Every row gives one point. The points of each table are mixes of a few directions, plus a little noise. Count the directions of each table, and those that both share. Where both have some left over, give the other angles between the two spaces (their principal angles), to ten degrees, smallest first.

First:
[[ 1.60 -0.70  0.08]
 [-1.56  1.99 -0.12]
 [ 1.49  0.54 -0.01]
 [ 1.78  1.48 -0.03]
 [-1.14 -3.08  0.14]
 [ 0.38 -1.35  0.08]
 [-2.54  1.09 -0.11]]
Second, 4 rows:
[[ 3.03  0.21 -1.70]
 [-0.23 -0.02  0.13]
 [-0.12 -0.01  0.07]
 [-2.66 -0.18  1.50]]
Directions: first 2, second 1, shared 0; angles 30

First, 7 rows:
[[ 0.22 -2.22  0.62 -0.37 -0.32  0.56]
 [-0.21 -1.02 -0.06 -1.91 -0.55  1.20]
 [-0.07 -0.56  1.04 -0.58  0.39  0.49]
 [ 0.36  0.57  1.60  2.64  1.41 -1.46]
 [ 0.24 -0.87  2.47  1.09  1.39 -0.32]
 [-0.63  1.99 -3.07 -2.26 -1.57  0.77]
 [ 0.03  2.06 -2.55  1.33 -0.89 -1.19]]
Second:
[[-1.57  0.11 -0.86 -0.53 -0.96 -1.79]
 [-0.43  0.05 -0.24 -0.16 -0.25 -0.47]
 [ 0.74 -0.07  0.37  0.24  0.46  0.83]
 [-1.34  0.13 -0.70 -0.44 -0.80 -1.47]
 [ 1.82 -0.16  0.97  0.62  1.12  2.09]
 [ 2.35 -0.23  1.25  0.81  1.49  2.72]
 [ 1.72 -0.15  0.90  0.56  1.05  1.94]
 [-3.34  0.29 -1.79 -1.12 -2.04 -3.83]]
Directions: first 3, second 1, shared 0; angles 60

First (7 x 8):
[[-0.61 -1.57 -2.23 -2.42 -2.83 -2.75  0.18  0.65]
 [ 0.35  2.67 -0.47  1.06  1.52  2.80  0.79 -0.14]
 [-1.69 -0.61  1.33  0.24  0.46 -0.88  0.16  0.85]
 [ 1.45 -2.35  1.38 -1.69  0.36  1.51 -0.58 -0.90]
 [ 1.86  2.25 -0.56  1.76  1.35  1.10 -0.54  1.34]
 [-0.10 -0.26  0.37 -0.12  0.05  0.63  0.19 -1.10]
 [-1.26 -0.16  0.15  1.15 -0.90 -2.39 -0.16 -0.67]]
Second, 7 rows:
[[-0.10  1.04 -3.57  1.17  1.33 -1.78 -2.25 -0.08]
 [ 0.10  0.55 -1.37  0.48  0.42 -0.81 -0.72  0.02]
 [ 0.66  1.00 -0.31 -0.37 -1.61  0.34  1.25  1.52]
 [-1.49 -1.42 -0.44 -0.06  1.31  0.93 -1.85 -0.76]
 [-1.11 -2.14  2.58 -0.64  0.77  1.53 -0.13 -1.33]
 [-0.31 -1.10  2.18 -0.58 -0.11  1.03  0.73 -0.54]
 [ 2.24  2.07  0.93  0.00 -2.09 -1.24  2.98  1.17]]
Directions: first 5, second 3, shared 1; angles 40, 90
